Rows are points. Each copy is the shape, with its points in the same order, turned, moved and blurred by noise. Is it also mirrored, or only turned?

Shape (9 x 3):
[+0.32 +0.08 -0.73]
[-0.16 +0.08 -0.27]
[+0.27 +0.15 -0.18]
[+0.32 -0.17 -0.02]
[+0.20 -0.13 +0.43]
[-0.31 +0.13 +0.29]
[-0.59 +0.11 -0.46]
[+0.17 -0.25 +0.31]
[-0.36 -0.15 +0.41]
Copy 1 (9 x 3):
[+0.32 -0.16 -0.55]
[+0.01 +0.33 -0.27]
[+0.32 +0.11 -0.07]
[+0.09 -0.08 +0.15]
[+0.01 +0.18 +0.51]
[-0.07 +0.67 +0.22]
[-0.23 +0.63 -0.57]
[-0.10 +0.09 +0.43]
[-0.33 +0.57 +0.35]
Copy 1 is: only turned
Copy 2 (9 x 3):
[+0.07 +0.83 +0.06]
[-0.04 +0.20 +0.21]
[-0.12 +0.39 -0.18]
[+0.18 +0.22 -0.39]
[+0.07 -0.18 -0.51]
[-0.20 -0.33 +0.02]
[-0.07 +0.12 +0.68]
[+0.20 -0.11 -0.42]
[+0.07 -0.50 -0.05]
Copy 2 is: mirrored
Copy 3 (9 x 3):
[-0.16 -0.07 -0.81]
[-0.20 +0.20 -0.21]
[+0.15 +0.01 -0.35]
[+0.10 -0.29 -0.17]
[+0.31 -0.23 +0.27]
[+0.02 +0.28 +0.32]
[-0.60 +0.46 -0.14]
[+0.15 -0.31 +0.21]
[-0.08 +0.08 +0.52]
Copy 3 is: only turned

Shape (10 x 6):
[-0.24 +0.37 +0.50 -0.12 +0.03 -0.23]
[-0.26 -0.25 +0.02 +0.10 +0.33 +0.28]
[-0.27 +0.35 -0.12 -0.67 +0.57 +0.43]
[-0.11 +0.00 +0.49 +0.13 +0.32 +0.59]
[-0.22 -0.14 +0.24 +0.01 -0.54 -0.43]
[+0.74 +0.18 -0.13 +0.10 +0.12 +0.03]
[-0.44 -0.23 +0.00 +0.02 +0.25 -0.11]
[-0.02 -0.12 +0.21 +0.31 -0.17 +0.17]
[-0.34 -0.58 +0.10 -0.51 +0.14 +0.28]
[+0.05 +0.27 -0.44 +0.12 -0.01 -0.14]
Copy 1 (10 x 6):
[-0.37 +0.28 +0.08 -0.15 -0.36 -0.35]
[-0.03 -0.24 +0.18 +0.21 -0.26 +0.36]
[+0.03 -0.09 -0.57 -0.21 -0.88 +0.33]
[-0.32 -0.01 +0.40 -0.19 -0.48 +0.51]
[-0.11 -0.19 +0.35 -0.05 +0.14 -0.64]
[+0.18 +0.34 -0.13 -0.43 +0.41 +0.36]
[+0.02 -0.17 +0.09 +0.35 -0.27 -0.01]
[-0.22 -0.18 +0.39 -0.13 +0.12 +0.13]
[+0.37 -0.54 +0.25 -0.05 -0.60 +0.09]
[-0.10 -0.06 -0.42 +0.02 +0.28 +0.05]
Copy 1 is: mirrored
Copy 2 (10 x 6):
[-0.60 +0.19 +0.48 +0.26 -0.16 -0.23]
[+0.02 -0.11 +0.20 +0.38 +0.10 +0.39]
[+0.06 +0.56 +0.71 -0.07 +0.46 +0.29]
[+0.11 +0.15 +0.52 +0.59 -0.30 +0.36]
[-0.56 -0.48 +0.14 -0.06 -0.28 -0.32]
[+0.40 +0.32 -0.14 +0.24 -0.11 -0.52]
[-0.35 -0.21 +0.16 +0.26 +0.27 +0.24]
[-0.06 -0.19 +0.06 +0.28 -0.40 +0.05]
[+0.11 -0.48 +0.67 +0.08 +0.31 +0.29]
[-0.12 +0.24 -0.28 -0.13 +0.09 -0.12]
Copy 2 is: only turned
Copy 3 (10 x 6):
[-0.35 +0.11 +0.04 +0.08 +0.48 +0.08]
[+0.10 -0.28 -0.19 -0.38 +0.04 +0.23]
[+0.28 +0.74 -0.37 -0.30 +0.05 +0.48]
[+0.36 -0.19 +0.20 -0.47 +0.44 +0.11]
[-0.78 -0.25 +0.15 +0.04 -0.04 -0.10]
[+0.42 +0.10 -0.08 +0.20 -0.14 -0.66]
[-0.24 -0.14 -0.39 -0.24 +0.10 +0.25]
[-0.03 -0.33 +0.25 -0.10 +0.00 -0.01]
[-0.28 +0.12 -0.27 -0.85 -0.10 +0.10]
[+0.03 -0.02 -0.23 +0.36 -0.29 -0.01]
Copy 3 is: only turned
Copy 4 (10 x 6):
[-0.31 +0.46 +0.59 +0.06 -0.16 -0.10]
[-0.35 +0.16 +0.01 -0.08 +0.35 +0.44]
[-0.41 +0.08 +0.51 -0.90 -0.03 +0.49]
[-0.21 +0.58 +0.32 -0.23 +0.64 +0.30]
[-0.04 +0.39 -0.11 +0.40 -0.41 -0.15]
[+0.49 -0.28 +0.36 -0.15 +0.36 -0.15]
[-0.55 +0.07 +0.00 +0.08 +0.02 +0.32]
[+0.10 +0.38 +0.05 +0.20 +0.27 +0.21]
[-0.48 +0.35 -0.42 -0.50 +0.09 +0.22]
[+0.18 -0.28 +0.33 +0.04 -0.17 +0.34]
Copy 4 is: mirrored

Shape (12 x 8):
[-0.10 +0.07 -0.09 -0.05 +0.23 -0.33 +0.01 +0.36]
[-0.16 +0.39 -0.28 +0.01 -0.03 -0.50 -0.35 -0.45]
[+0.12 -0.51 -0.48 +0.24 -0.53 -0.05 +0.48 -0.63]
[+0.18 +0.07 -0.59 +0.43 +0.19 +0.24 +0.43 -0.69]
[-0.11 -0.06 -0.40 +0.12 +0.25 -0.25 -0.40 +0.12]
[+0.06 -0.14 -0.15 -0.51 +0.15 -0.32 +0.15 +0.03]
[+0.33 -0.10 -0.48 +0.40 +0.02 +0.42 +0.07 -0.48]
[-0.34 -0.26 +0.07 -0.46 -0.05 -0.08 +0.11 +0.01]
[-0.44 +0.21 -0.16 -0.09 +0.00 -0.30 +0.08 +0.28]
[+0.34 +0.14 -0.22 +0.35 -0.34 +0.21 +0.07 -0.50]
[-0.01 +0.22 -0.24 -0.34 +0.00 -0.56 -0.05 +0.39]
[+0.34 -0.47 +0.03 +0.51 +0.05 +0.09 +0.53 -0.58]
Copy 1 (12 x 8):
[-0.05 -0.02 -0.06 +0.64 -0.50 -0.15 +0.03 +0.29]
[+0.17 +0.57 -0.28 +0.15 -0.07 +0.28 +0.02 +0.17]
[+0.23 -0.66 -0.13 -0.37 +0.40 +0.05 -0.33 +0.08]
[+0.22 -0.50 -0.82 +0.08 +0.23 +0.43 +0.02 -0.03]
[+0.01 +0.13 -0.23 +0.60 -0.40 +0.03 -0.27 -0.18]
[-0.07 -0.07 -0.24 +0.11 -0.63 -0.33 +0.00 +0.26]
[+0.27 -0.50 -0.46 +0.11 +0.08 +0.32 +0.11 -0.41]
[-0.53 -0.13 -0.02 +0.10 -0.28 -0.32 +0.13 +0.19]
[-0.26 +0.05 +0.00 +0.54 -0.41 +0.10 +0.04 +0.46]
[+0.40 -0.30 -0.23 -0.07 +0.15 +0.36 +0.28 -0.13]
[+0.03 +0.17 +0.12 +0.39 -0.81 -0.06 -0.03 +0.40]
[+0.41 -0.70 -0.49 +0.14 +0.44 -0.25 +0.15 +0.02]
Copy 1 is: mirrored
Copy 2 (12 x 8):
[-0.17 -0.01 -0.33 +0.19 +0.22 -0.28 +0.07 +0.02]
[-0.03 +0.42 -0.27 -0.17 -0.07 -0.01 -0.36 -0.54]
[+0.15 -0.08 -0.02 -0.19 -0.89 +0.42 +0.64 -0.23]
[+0.78 +0.08 -0.08 -0.24 -0.31 +0.00 +0.65 -0.50]
[+0.07 -0.03 -0.70 +0.11 +0.21 +0.12 -0.04 -0.43]
[-0.34 -0.23 -0.14 -0.14 -0.03 -0.31 +0.16 -0.23]
[+0.72 -0.16 -0.24 -0.32 -0.23 +0.30 +0.50 -0.27]
[-0.47 -0.19 +0.06 -0.06 +0.16 +0.10 +0.20 -0.07]
[-0.32 +0.38 -0.32 +0.13 +0.28 -0.11 +0.21 -0.10]
[+0.51 +0.18 -0.11 -0.50 -0.34 +0.30 +0.19 -0.05]
[-0.45 +0.09 -0.56 -0.06 +0.12 -0.43 -0.02 +0.05]
[+0.68 -0.27 +0.29 +0.16 -0.55 +0.17 +0.45 -0.03]
Copy 2 is: only turned
Copy 3 (12 x 8):
[-0.51 +0.14 +0.34 +0.05 -0.04 -0.07 -0.04 +0.37]
[-0.34 +0.19 -0.55 +0.22 +0.32 -0.27 -0.19 +0.41]
[-0.17 -0.22 -0.67 -0.11 -0.24 +0.06 +0.84 -0.23]
[-0.27 -0.57 -0.43 +0.18 +0.44 +0.42 +0.45 -0.19]
[-0.13 +0.08 +0.14 +0.09 +0.28 -0.13 +0.15 +0.59]
[-0.53 -0.31 +0.05 -0.27 -0.22 -0.31 +0.00 +0.38]
[+0.23 -0.49 -0.30 +0.16 +0.28 +0.36 +0.35 -0.10]
[-0.40 +0.01 +0.09 -0.52 -0.13 -0.37 -0.06 +0.02]
[-0.58 +0.40 +0.13 -0.19 +0.04 -0.01 -0.10 +0.22]
[+0.13 -0.23 -0.49 +0.26 -0.03 +0.24 +0.16 -0.23]
[-0.58 +0.12 +0.05 -0.05 -0.28 -0.13 -0.20 +0.68]
[-0.20 -0.58 -0.10 +0.38 -0.04 -0.08 +0.65 -0.52]
Copy 3 is: mirrored
Copy 4 (12 x 8):
[-0.07 +0.14 -0.11 -0.07 -0.15 +0.16 -0.28 +0.46]
[-0.21 -0.47 +0.42 -0.39 -0.23 +0.06 +0.09 +0.26]
[+0.14 -0.30 +0.03 +0.54 +0.27 -0.55 +0.54 -0.17]
[-0.19 -0.71 -0.03 +0.63 +0.24 +0.26 +0.55 +0.16]
[-0.17 -0.30 +0.02 +0.13 -0.19 -0.02 -0.47 +0.43]
[+0.32 +0.15 +0.21 -0.03 +0.30 +0.13 -0.18 +0.31]
[-0.12 -0.64 -0.06 +0.66 +0.03 +0.23 +0.23 -0.15]
[-0.12 +0.26 +0.09 -0.17 +0.42 -0.04 -0.25 +0.03]
[-0.23 +0.03 -0.24 -0.35 +0.06 +0.01 -0.11 +0.43]
[-0.03 -0.42 +0.04 +0.34 -0.18 +0.18 +0.42 -0.38]
[+0.30 +0.07 -0.06 -0.36 -0.16 +0.02 -0.31 +0.50]
[-0.15 +0.06 +0.20 +0.99 +0.06 +0.04 +0.53 -0.02]
Copy 4 is: mirrored

Shape (14 x 11):
[+0.49 +0.00 -0.10 +0.24 -0.42 -0.47 -0.33 -0.39 -0.28 +0.42 +0.00]
[+0.58 +0.30 +0.34 +0.34 -0.12 +0.14 +0.53 +0.07 +0.19 -0.23 -0.10]
[+0.25 -0.29 -0.54 +0.00 +0.24 -0.38 -0.05 +0.08 +0.40 +0.07 -0.44]
[+0.23 -0.35 +0.25 -0.32 -0.33 -0.09 -0.11 -0.19 +0.07 +0.12 +0.16]
[+0.31 -0.60 -0.24 +0.09 +0.43 -0.20 -0.12 +0.32 -0.28 +0.00 -0.31]
[-0.03 -0.10 -0.24 +0.25 -0.08 -0.40 +0.36 +0.28 -0.06 -0.10 -0.65]
[+0.46 -0.09 -0.18 -0.07 +0.23 +0.31 -0.19 -0.02 +0.19 +0.13 +0.02]
[-0.23 +0.17 +0.09 +0.29 +0.51 -0.72 -0.36 -0.07 +0.15 -0.53 +0.42]
[-0.13 +0.50 -0.57 -0.47 -0.50 -0.13 +0.48 +0.10 -0.04 +0.00 +0.05]
[-0.76 -0.24 +0.21 -0.28 -0.16 +0.15 -0.59 +0.57 -0.27 +0.10 -0.03]
[+0.68 +0.09 +0.80 -0.01 -0.52 -0.06 +0.02 +0.03 -0.01 +0.10 -0.28]
[+0.25 -0.06 +0.02 +0.17 +0.19 +0.15 -0.38 -0.18 -0.15 -0.57 -0.04]
[+0.10 -0.51 -0.14 +0.38 +0.05 -0.17 -0.09 -0.38 +0.25 -0.05 +0.06]
[-0.03 -0.56 +0.21 -0.14 +0.01 -0.29 +0.15 -0.82 -0.22 +0.44 -0.35]
Copy 1 (14 x 11):
[+0.05 -0.19 -0.14 -0.05 -0.40 +0.48 +0.06 -0.65 -0.17 +0.45 +0.00]
[+0.55 +0.51 -0.14 +0.35 +0.12 -0.29 +0.35 -0.08 -0.04 -0.09 +0.09]
[-0.05 +0.01 -0.13 -0.20 +0.22 -0.19 -0.63 -0.52 -0.20 -0.10 -0.25]
[+0.24 -0.13 -0.07 -0.47 -0.05 +0.34 +0.20 -0.23 -0.03 -0.29 +0.07]
[-0.36 -0.34 -0.10 +0.14 +0.57 -0.07 -0.10 -0.54 -0.29 -0.22 +0.10]
[+0.02 +0.18 +0.25 +0.35 +0.06 -0.12 -0.49 -0.39 -0.61 -0.15 +0.04]
[-0.08 +0.07 -0.40 -0.26 +0.43 +0.11 +0.06 -0.21 +0.20 -0.09 -0.16]
[-0.11 -0.18 +0.55 -0.06 -0.06 -0.34 -0.45 -0.12 +0.83 +0.03 +0.33]
[-0.06 +0.67 -0.40 -0.06 -0.49 +0.12 -0.51 -0.08 -0.23 -0.37 +0.48]
[-0.70 -0.45 +0.13 -0.10 -0.01 +0.40 -0.12 +0.54 -0.30 -0.63 +0.08]
[+0.55 -0.09 -0.09 +0.12 -0.41 -0.06 +0.68 -0.25 -0.19 -0.18 -0.24]
[-0.14 +0.13 +0.11 +0.30 +0.38 +0.26 +0.11 -0.40 +0.56 -0.27 -0.10]
[+0.27 -0.06 +0.19 -0.28 +0.48 +0.36 -0.22 -0.28 +0.05 +0.24 -0.02]
[-0.04 +0.05 +0.57 -0.78 +0.00 +0.35 +0.21 -0.63 -0.55 +0.10 -0.06]
Copy 1 is: mirrored
Copy 2 (14 x 11):
[+0.37 -0.19 +0.06 -0.62 -0.45 -0.40 -0.44 -0.19 +0.02 +0.31 -0.04]
[+0.27 +0.45 +0.43 -0.24 -0.39 +0.41 +0.40 +0.13 +0.37 +0.01 -0.06]
[-0.39 +0.27 -0.21 -0.55 +0.27 -0.48 +0.13 +0.10 +0.15 +0.09 -0.22]
[+0.37 -0.07 +0.10 -0.39 +0.21 +0.06 -0.31 +0.17 -0.13 -0.03 +0.31]
[-0.10 +0.49 -0.40 -0.14 +0.20 -0.19 -0.21 +0.08 -0.24 +0.17 -0.52]
[-0.41 +0.05 +0.14 -0.05 -0.09 -0.18 +0.02 +0.31 +0.27 +0.04 -0.58]
[+0.26 +0.45 -0.18 -0.31 +0.27 -0.11 +0.15 -0.26 +0.11 +0.21 +0.18]
[-0.58 +0.24 -0.05 -0.15 -0.49 -0.13 +0.04 -0.39 -0.60 -0.54 +0.31]
[+0.13 -0.51 -0.18 +0.20 -0.10 -0.30 +0.28 +0.22 +0.73 -0.28 +0.20]
[-0.16 +0.07 +0.17 +0.74 +0.50 -0.26 -0.78 -0.10 -0.14 -0.07 +0.29]
[+0.65 +0.33 +0.75 -0.42 -0.16 +0.15 -0.35 +0.20 +0.20 -0.08 -0.05]
[-0.03 +0.31 -0.11 -0.22 +0.00 +0.35 -0.14 -0.61 -0.07 -0.16 -0.10]
[-0.31 +0.03 -0.08 -0.57 +0.02 +0.15 -0.03 -0.10 -0.27 +0.36 +0.11]
[+0.26 -0.56 +0.27 -0.51 +0.31 -0.11 -0.02 +0.09 -0.61 +0.35 -0.33]
Copy 2 is: mirrored
Copy 3 (14 x 11):
[+0.14 -0.18 -0.45 +0.10 +0.07 -0.45 -0.39 -0.07 +0.04 +0.81 -0.06]
[+0.15 +0.33 +0.77 -0.08 +0.33 +0.05 -0.16 -0.32 -0.06 +0.16 +0.10]
[+0.38 -0.13 -0.32 +0.23 +0.50 +0.06 +0.22 +0.40 +0.17 -0.06 -0.62]
[+0.05 -0.45 -0.13 +0.13 -0.09 -0.17 -0.23 +0.21 -0.18 -0.06 +0.23]
[+0.27 +0.13 -0.41 +0.54 +0.38 +0.07 +0.10 +0.09 -0.60 -0.10 -0.44]
[-0.01 +0.25 +0.07 +0.14 +0.25 -0.44 +0.40 +0.04 -0.13 -0.01 -0.69]
[+0.18 -0.22 -0.08 +0.31 +0.27 +0.49 -0.27 +0.03 +0.00 -0.03 -0.13]
[+0.24 +0.49 -0.63 -0.52 +0.33 +0.01 +0.50 +0.01 +0.00 -0.20 +0.44]
[-0.40 +0.03 +0.15 +0.09 -0.67 +0.11 +0.33 +0.26 +0.44 +0.38 -0.30]
[-0.61 +0.04 -0.61 -0.06 -0.36 -0.07 -0.38 +0.21 -0.44 -0.76 -0.19]
[+0.19 -0.04 +0.52 -0.14 +0.03 -0.40 -0.71 +0.00 -0.28 +0.23 +0.10]
[+0.07 -0.07 -0.28 -0.30 +0.24 +0.36 +0.04 -0.26 -0.54 +0.02 +0.04]
[-0.04 -0.32 -0.34 +0.11 +0.59 -0.18 +0.15 -0.14 +0.03 -0.05 +0.03]
[+0.44 -0.71 -0.31 +0.25 -0.12 -0.63 +0.08 -0.42 -0.01 -0.11 -0.29]
Copy 3 is: mirrored

Shape (16 x 12):
[-0.07 +0.07 +0.08 -0.19 -0.23 -0.35 -0.20 -0.78 -0.43 -0.32 -0.37 +0.00]
[+0.12 +0.59 -0.16 +0.15 +0.33 -0.20 +0.05 +0.04 -0.04 +0.01 +0.09 -0.41]
[+0.36 +0.19 -0.59 +0.17 -0.14 +0.02 -0.13 -0.23 -0.19 +0.09 +0.00 +0.18]
[-0.09 -0.24 +0.28 +0.39 +0.61 +0.01 -0.06 +0.15 +0.11 -0.26 +0.18 -0.10]
[+0.36 +0.19 +0.42 +0.04 -0.31 +0.14 -0.15 +0.11 -0.35 -0.04 -0.05 -0.58]
[-0.06 +0.21 +0.29 +0.10 +0.71 +0.13 -0.79 +0.51 -0.35 -0.11 -0.14 +0.01]
[+0.33 +0.16 +0.10 +0.07 -0.07 -0.22 -0.34 +0.04 +0.37 +0.51 -0.36 +0.08]
[+0.66 +0.03 -0.09 +0.43 +0.61 -0.37 +0.54 +0.39 +0.08 -0.11 -0.13 -0.34]
[+0.10 -0.03 -0.26 +0.12 +0.04 -0.30 +0.44 -0.08 -0.13 +0.38 -0.16 -0.56]
[-0.24 -0.07 -0.59 +0.08 -0.32 -0.23 -0.29 +0.37 -0.33 -0.50 +0.37 +0.36]
[+0.00 +0.30 +0.58 +0.39 +0.65 -0.28 +0.05 +0.37 -0.35 +0.03 +0.03 -0.33]
[+0.18 -0.16 +0.31 -0.39 -0.05 +0.09 +0.12 +0.01 +0.43 +0.39 +0.07 -0.04]
[+0.12 +0.07 +0.57 +0.25 -0.40 +0.08 +0.45 +0.68 -0.02 +0.35 +0.00 -0.24]
[+0.20 +0.12 +0.19 -0.49 +0.33 +0.41 -0.12 +0.06 +0.01 -0.42 -0.08 -0.72]
[-0.02 +0.07 +0.28 -0.05 +0.08 +0.49 -0.35 -0.18 +0.40 -0.19 -0.98 +0.23]
[-0.29 -0.06 +0.05 -0.21 +0.38 +0.01 +0.58 -0.03 -0.23 -0.06 +0.09 +0.06]
Copy 1 (16 x 12):
[-0.22 -0.01 +0.15 +0.75 -0.77 -0.16 -0.15 -0.02 -0.12 +0.18 -0.18 +0.43]
[+0.00 -0.33 +0.18 -0.16 -0.01 +0.06 +0.41 -0.22 -0.28 +0.13 +0.23 +0.31]
[+0.18 +0.01 -0.33 +0.30 -0.12 +0.52 +0.02 +0.10 -0.32 +0.06 +0.10 +0.46]
[+0.06 -0.18 +0.42 -0.41 +0.10 -0.25 -0.30 +0.18 +0.27 -0.18 +0.25 +0.39]
[+0.19 -0.25 +0.05 +0.46 +0.06 -0.59 +0.04 +0.12 -0.43 +0.23 +0.48 +0.10]
[+0.62 +0.22 +0.92 -0.01 +0.11 -0.18 +0.00 -0.04 -0.15 -0.44 +0.36 +0.30]
[+0.55 +0.18 -0.24 -0.08 -0.06 -0.31 +0.18 +0.12 -0.35 +0.09 -0.40 +0.22]
[+0.15 -0.84 +0.09 -0.75 -0.12 +0.01 +0.07 +0.43 -0.46 -0.05 +0.22 +0.25]
[+0.02 -0.71 -0.34 -0.07 -0.16 -0.03 -0.07 -0.29 -0.35 +0.02 -0.01 +0.00]
[+0.37 +0.16 +0.04 +0.31 -0.39 +0.70 -0.13 +0.25 +0.48 +0.13 +0.55 -0.03]
[+0.16 -0.29 +0.72 -0.50 +0.00 -0.41 -0.16 -0.16 -0.36 +0.13 +0.39 +0.12]
[-0.08 +0.21 -0.44 -0.13 +0.09 -0.51 +0.06 +0.18 -0.12 -0.19 -0.13 -0.14]
[+0.27 -0.24 -0.11 -0.14 +0.40 -0.47 -0.23 +0.24 -0.34 +0.50 +0.26 -0.56]
[-0.25 -0.34 +0.28 +0.35 +0.13 -0.55 +0.47 +0.23 -0.08 -0.53 +0.39 +0.14]
[+0.19 +0.08 +0.41 +0.52 +0.24 -0.36 +0.07 +0.56 -0.05 -0.22 -0.85 +0.32]
[-0.54 -0.15 +0.19 -0.14 -0.11 +0.09 -0.29 -0.01 -0.06 -0.18 +0.04 -0.23]
Copy 1 is: mirrored
Copy 2 (16 x 12):
[+0.50 +0.06 -0.09 +0.44 -0.37 +0.08 -0.13 -0.01 -0.76 -0.19 -0.24 +0.34]
[+0.06 +0.42 -0.17 +0.25 +0.22 +0.02 +0.43 +0.03 +0.20 -0.30 -0.40 -0.07]
[+0.46 +0.32 +0.06 +0.27 -0.19 -0.08 -0.02 +0.25 +0.24 -0.06 +0.27 +0.06]
[-0.49 +0.01 -0.13 -0.25 +0.22 +0.14 -0.01 -0.25 -0.11 +0.01 -0.14 -0.31]
[-0.03 -0.18 -0.15 +0.08 +0.04 -0.42 -0.09 +0.13 +0.06 -0.74 -0.42 +0.36]
[-0.78 +0.32 +0.42 -0.08 +0.08 +0.45 -0.07 +0.27 -0.12 -0.59 -0.18 -0.05]
[+0.11 +0.31 +0.02 +0.11 -0.42 +0.18 -0.46 +0.05 +0.51 -0.10 -0.57 +0.07]
[+0.16 +0.11 -0.04 +0.01 +0.85 -0.12 -0.05 +0.02 +0.38 +0.05 -0.55 -0.54]
[+0.49 -0.28 -0.29 +0.15 +0.12 +0.07 +0.32 +0.19 +0.32 +0.03 -0.51 -0.02]
[-0.04 +0.12 +0.78 +0.08 -0.24 -0.37 +0.41 +0.03 -0.16 +0.25 +0.35 +0.18]
[-0.59 +0.10 -0.15 +0.08 +0.67 +0.23 +0.10 +0.04 -0.01 -0.22 -0.61 +0.14]
[+0.29 +0.08 -0.19 -0.62 -0.29 +0.08 -0.18 -0.22 +0.36 -0.14 -0.50 +0.25]
[-0.14 -0.43 +0.03 -0.15 +0.32 -0.24 -0.09 -0.29 +0.72 -0.20 -0.57 +0.61]
[+0.15 +0.04 -0.04 -0.46 +0.03 -0.05 +0.25 -0.13 -0.23 -1.00 -0.44 -0.21]
[+0.19 +0.00 +0.26 +0.10 -0.45 +0.61 -0.68 -0.60 +0.00 -0.73 -0.20 -0.13]
[+0.29 -0.07 -0.02 -0.33 +0.37 +0.40 +0.36 -0.30 -0.17 +0.07 -0.16 +0.27]
Copy 2 is: mirrored
